Each row is a point. Each copy is the shape, with its points in the same order, turned, moved and blurred by noise. Say if it was mirrored as well.

Shape (6 x 2):
[[ 0.01  0.27]
 [ 0.51  0.23]
 [ 0.29 -0.19]
 [-0.42  0.21]
 [-0.44 -0.11]
 [-0.10 -0.33]]
Copy 1:
[[ 0.15 -0.03]
 [ 0.27  0.44]
 [-0.17  0.38]
 [-0.06 -0.43]
 [-0.36 -0.35]
 [-0.45  0.08]]
Copy 1 is: mirrored
Copy 2 (6 x 2):
[[-0.02  0.36]
 [-0.50  0.20]
 [-0.21 -0.15]
 [ 0.41  0.40]
 [ 0.51  0.10]
 [ 0.17 -0.20]]
Copy 2 is: mirrored
Copy 3:
[[-0.18  0.19]
 [-0.57 -0.13]
 [-0.16 -0.34]
 [ 0.18  0.42]
 [ 0.39  0.19]
 [ 0.25 -0.21]]
Copy 3 is: mirrored

Shape (10 x 4):
[[ 0.85  0.29  0.29 -0.18]
 [-0.07  0.00  0.29  0.65]
 [-0.42  0.04 -0.49 -0.01]
 [-0.17 -0.12  0.30  0.04]
 [-0.19 -0.14  0.08 -0.19]
 [ 0.25 -0.06  0.33 -0.16]
 [ 0.61 -0.12 -0.54 -0.01]
 [-0.18  0.17 -0.21  0.19]
 [-0.14 -0.11  0.31 -0.05]
 [ 0.03 -0.15  0.32  0.24]]
Copy 1:
[[ 0.73  0.15  0.35  0.45]
 [ 0.25  0.34 -0.33 -0.50]
 [-0.34 -0.39 -0.49  0.06]
 [-0.15  0.32 -0.01 -0.08]
 [-0.32  0.05  0.04  0.08]
 [ 0.16  0.23  0.22  0.17]
 [ 0.39 -0.66  0.18  0.08]
 [-0.02 -0.11 -0.49  0.02]
 [-0.17  0.30 -0.01  0.02]
 [ 0.07  0.23  0.02 -0.23]]
Copy 1 is: mirrored
Copy 2, 10 rows:
[[-0.13 -0.34 -0.66 -0.31]
 [ 0.69 -0.09 -0.05  0.44]
 [-0.08  0.55  0.39  0.35]
 [ 0.31 -0.14  0.26  0.03]
 [ 0.02 -0.07  0.36  0.02]
 [ 0.05 -0.32 -0.03 -0.15]
 [-0.53 -0.06 -0.36  0.45]
 [ 0.17  0.33  0.06  0.28]
 [ 0.28 -0.14  0.28 -0.04]
 [ 0.38 -0.26  0.05  0.17]]
Copy 2 is: only turned
Copy 3, 10 rows:
[[ 0.55  0.87 -0.03 -0.17]
 [ 0.14  0.08  0.53  0.54]
 [-0.44 -0.28  0.12 -0.17]
 [-0.22  0.29  0.07  0.41]
 [-0.29  0.19 -0.13  0.18]
 [ 0.08  0.55 -0.13  0.19]
 [ 0.52 -0.06 -0.23 -0.37]
 [-0.14 -0.03  0.31 -0.06]
 [-0.22  0.35  0.01  0.38]
 [ 0.07  0.26  0.14  0.47]]
Copy 3 is: mirrored
